Every row gives one point. Each copy is the shape, with its points in the same order, turned, moved and blurred by noise. Some copies are also mirrored. Which?

Shape:
-0.59 1.90 1.14

-0.73 -1.42 0.15

1.26 -0.48 -0.44

-0.36 -2.08 -0.79

0.67 1.76 0.78

-1.23 -2.21 -2.40

1.37 0.51 2.78

-1.47 -2.09 -3.12

-1.03 0.25 -2.04
Copy 1:
-0.96 2.10 -0.84

-1.20 -0.92 0.96

1.06 -0.35 1.04

-0.20 -2.16 1.11

0.17 2.00 0.00

-0.33 -3.48 0.08

-0.60 2.67 2.15

-0.05 -3.80 -1.03

0.33 -1.19 -1.39
Copy 1 is: only turned
Copy 2:
0.15 0.82 2.36

-0.40 -1.85 -0.57

1.07 -0.39 -1.01

-0.37 -1.30 -1.48

1.43 0.64 1.52

-1.66 -0.65 -2.59

2.44 -1.33 2.76

-1.99 -0.37 -3.35

-1.16 1.04 -1.20
Copy 2 is: only turned
Copy 3:
-0.48 1.55 0.97

-0.59 -1.68 -0.45

1.67 -0.80 -0.08

0.00 -2.20 -1.15

0.80 1.51 1.16

-0.02 -2.16 -3.09

0.31 -0.06 3.09

-0.13 -1.63 -3.93

0.12 0.30 -2.31
Copy 3 is: only turned
Copy 4 (9 x 3):
-1.57 0.37 0.97

-0.54 -2.55 -0.28

0.97 -1.01 -0.23

0.08 -2.69 -1.21

-0.40 0.81 0.99

-0.08 -2.77 -3.01

0.11 -0.85 2.92

-0.32 -2.69 -3.79

-0.65 -0.37 -2.33
Copy 4 is: only turned

Shape, 8 rows:
2.16 -1.48 1.61 1.44

-1.59 0.16 1.08 -2.88

0.67 0.23 0.08 0.89

-2.08 0.94 -0.95 0.34

-2.37 -0.62 1.67 -1.27

-1.67 -1.78 0.70 -2.93

-2.22 1.96 -0.27 -0.68

0.00 1.23 -1.26 2.07
Copy 1:
2.31 -1.19 0.85 -0.20

-3.41 -1.63 0.47 -0.68

0.44 0.40 -0.13 -0.29

-2.40 1.88 -0.23 0.54

-3.05 -0.68 2.00 0.36

-3.40 -2.38 0.87 1.09

-3.19 1.64 -0.28 -0.69

0.14 2.22 -1.15 -0.09
Copy 1 is: only turned
Copy 2 (8 x 4):
-1.79 1.86 1.93 -1.12

1.89 -1.95 1.55 1.99

-0.62 1.12 0.10 0.46

-0.19 -0.85 -1.77 1.90

-0.17 -2.36 1.52 1.83

1.39 -2.75 1.70 0.23

0.51 -1.07 -1.12 2.96

-1.19 1.36 -2.15 0.95
Copy 2 is: mirrored
Copy 3 (8 x 4):
0.58 0.33 2.60 -0.94

-1.11 -0.10 -0.73 3.70

-0.25 0.56 -0.02 -0.60

-1.75 -0.55 -2.31 0.25

-1.91 -1.39 0.05 2.64

0.20 -1.75 -0.38 3.79

-2.30 0.33 -2.40 1.40

-0.93 0.63 -1.51 -1.90
Copy 3 is: mirrored

Shape, 11 rows:
-0.96 1.79 -0.46 2.48 0.62 -1.41

0.18 -0.75 3.82 1.32 -2.78 1.82

-0.90 2.22 1.34 -2.89 -0.81 -3.38

-0.28 0.38 -0.21 -0.61 3.07 -1.78

-2.18 1.21 -0.90 -0.49 1.92 -0.49

-1.12 0.31 -0.33 -0.73 -1.60 -2.38

-2.64 0.91 0.98 1.69 -1.54 1.54

0.14 1.16 -3.64 -0.83 -0.22 -0.31

0.48 -1.13 1.21 1.39 -1.38 -0.08

2.47 -0.02 0.51 -0.22 -1.41 -1.01

-0.23 0.83 1.03 0.10 1.61 1.77
Copy 1 (11 x 6):
0.03 1.02 0.16 0.11 2.37 -1.45

0.20 1.30 2.68 4.83 -1.67 0.22

2.82 -1.02 1.89 -2.09 -1.54 -1.92

-0.05 -0.06 0.80 -2.56 0.97 1.28

-0.52 1.90 -0.21 -2.30 -0.04 -0.19

0.20 -1.26 0.31 -0.37 -1.10 -2.03

-0.97 3.09 0.65 2.10 -0.67 -1.71

0.22 -0.35 -3.41 -0.94 -0.26 -0.12

-0.55 -0.65 1.08 2.67 -0.46 0.32

1.58 -1.90 0.24 1.97 -0.31 0.63

0.31 2.67 0.54 0.41 -0.16 1.72
Copy 1 is: only turned
Copy 2, 11 rows:
1.03 -0.29 -2.32 2.08 -1.82 -0.24

1.82 1.44 3.72 1.63 -0.03 3.30

-1.93 2.93 -0.61 -1.73 -3.22 -0.41

-1.46 0.50 -1.95 0.62 0.64 -1.82

-1.61 -1.21 -2.03 0.03 -0.75 0.04

0.03 0.17 0.33 -0.58 -3.00 -0.94

0.66 -1.26 0.18 1.47 -1.57 3.20

1.70 -1.87 -1.97 -2.44 -0.97 -1.29

1.88 0.11 1.95 1.13 -0.48 -0.03

2.51 2.07 1.17 -0.78 -0.29 -1.06

-0.31 0.24 -0.81 0.63 1.54 1.49
Copy 2 is: only turned
Copy 3, 11 rows:
-0.12 1.12 -2.84 1.66 2.59 0.74

-0.69 1.64 3.09 2.54 -0.24 -2.62

-4.44 0.10 -2.48 -1.72 0.67 -1.40

0.11 1.29 -1.97 -2.64 3.03 0.59

-0.79 -0.06 -1.26 -0.85 1.81 2.06

-1.01 -1.25 -2.19 -0.07 0.80 -1.18

-1.14 -0.04 0.88 2.91 0.77 0.54

0.25 -0.51 -3.35 -1.27 -1.11 1.80

0.59 0.48 0.26 0.85 0.49 -2.39

-0.01 1.63 -1.44 -0.90 -1.08 -2.56

-0.22 2.69 1.04 -0.47 1.06 1.50
Copy 3 is: only turned

Shape:
0.78 -2.45 -0.82 -1.24 -1.11 2.30 2.23 3.98

-2.40 -1.23 1.94 -1.49 5.94 0.14 -1.64 0.82

0.42 -0.72 0.89 -1.23 0.75 -0.39 2.84 1.23

-0.35 -2.25 2.47 0.13 -1.58 -0.05 1.69 -0.73

-1.37 1.99 -0.42 3.09 -0.62 0.07 -0.43 -0.62

-0.89 -1.13 1.41 2.55 -1.61 -1.77 -0.46 0.71

-1.29 -1.48 0.85 -1.43 -1.73 -0.09 0.89 1.24

1.08 -0.83 1.35 -1.36 -0.80 -0.67 2.01 0.37

0.20 -2.44 -0.31 0.43 -1.40 -1.40 0.33 -0.48

0.57 1.52 0.88 -1.34 0.91 -1.91 2.60 -0.12

0.85 -0.14 0.84 0.33 0.36 -0.62 -1.75 0.39
Copy 1:
0.47 -0.73 -2.16 -0.50 0.99 2.70 -1.17 3.55

-2.64 -2.87 -1.31 3.65 2.98 -1.59 -2.02 -2.68

0.71 -1.18 0.06 0.18 1.48 -1.23 -0.52 2.24

1.45 -1.58 -0.32 2.03 -1.75 -2.05 -0.92 2.72

0.64 0.24 3.01 3.18 -1.92 0.64 1.07 -0.86

0.82 0.82 1.84 2.50 -2.72 -0.87 -2.11 1.00

-0.91 -0.56 -1.05 1.01 -1.34 -0.88 -0.64 2.82

1.09 -1.16 -0.31 -0.51 -0.34 -1.78 -0.37 2.30

1.81 1.09 -1.19 1.71 -1.64 -1.35 -0.77 1.25

0.27 -0.71 1.40 -0.43 1.26 -2.86 0.80 0.80

0.51 -0.39 0.05 0.64 -1.39 -0.65 -1.21 -1.53
Copy 1 is: only turned
Copy 2:
0.62 -2.58 -2.29 1.87 1.91 -0.09 2.89 -1.68

1.83 0.28 2.93 0.85 4.11 2.06 -2.19 2.19

2.62 0.83 -1.57 1.25 1.14 0.94 0.45 -1.41

2.68 -1.24 -0.44 1.43 -2.50 0.72 -0.56 -1.02

-1.58 2.02 1.07 -0.38 -1.85 -1.46 -0.06 0.16

0.83 -0.05 0.20 2.45 -2.15 -2.37 -1.20 0.77

1.37 -1.07 -1.66 1.50 -1.13 0.82 0.61 0.86

2.68 -0.29 -2.39 0.53 -0.30 0.45 -0.41 -1.26

-0.08 -0.66 -1.55 2.40 -1.41 -0.09 -1.90 -1.09

2.49 2.91 -2.37 -0.10 0.41 1.36 -0.69 -0.55

0.66 -0.42 -0.64 -0.37 0.47 -1.55 -1.90 0.34
Copy 2 is: mirrored
Copy 3, 11 rows:
-0.06 -1.96 2.94 -1.38 0.42 -1.58 3.05 1.16

-2.25 5.25 2.99 -2.79 -1.28 3.26 -0.48 -1.36

1.72 0.52 1.53 -2.65 1.13 1.32 1.11 0.78

3.13 -0.64 2.74 -1.31 0.96 0.50 -1.19 -1.22

0.82 0.96 -0.67 2.48 -0.48 0.89 -2.88 1.12

2.13 1.04 1.56 -0.11 -0.19 -1.48 -3.20 0.08

1.76 -0.82 2.85 -1.61 -1.58 0.03 -0.29 0.19

2.95 -0.30 1.38 -2.35 0.43 0.50 0.73 -0.38

1.54 -0.36 0.51 -1.81 0.28 -0.99 -1.70 -1.59

3.07 1.59 -0.64 -2.48 0.19 2.38 0.45 1.04

1.17 2.46 0.41 -0.14 -0.58 -0.41 -0.56 -1.55
Copy 3 is: mirrored
Copy 4 (11 x 8):
-2.14 -1.71 -2.24 0.00 -2.81 -4.02 0.57 0.25

-3.58 -1.26 1.73 1.03 -1.71 4.23 0.10 3.31

-1.27 -0.94 -0.01 -1.21 0.20 -1.79 0.27 2.44

-0.34 0.70 1.38 1.43 0.95 -2.60 -1.20 0.88

2.80 0.49 -1.05 1.97 0.86 1.12 1.99 0.25

2.57 -0.81 1.66 2.08 -0.32 -0.86 -0.10 0.08

-0.46 0.92 0.47 -0.21 -1.81 -1.89 -0.36 0.22

-0.51 -0.33 0.05 -1.08 0.68 -2.22 -1.20 1.17

0.33 -0.69 1.40 0.36 0.57 -1.51 0.01 -1.68

0.44 -0.32 0.17 -2.60 1.44 -0.38 0.17 2.63

0.72 -1.40 -0.23 0.60 -0.14 1.24 -1.37 0.12
Copy 4 is: mirrored
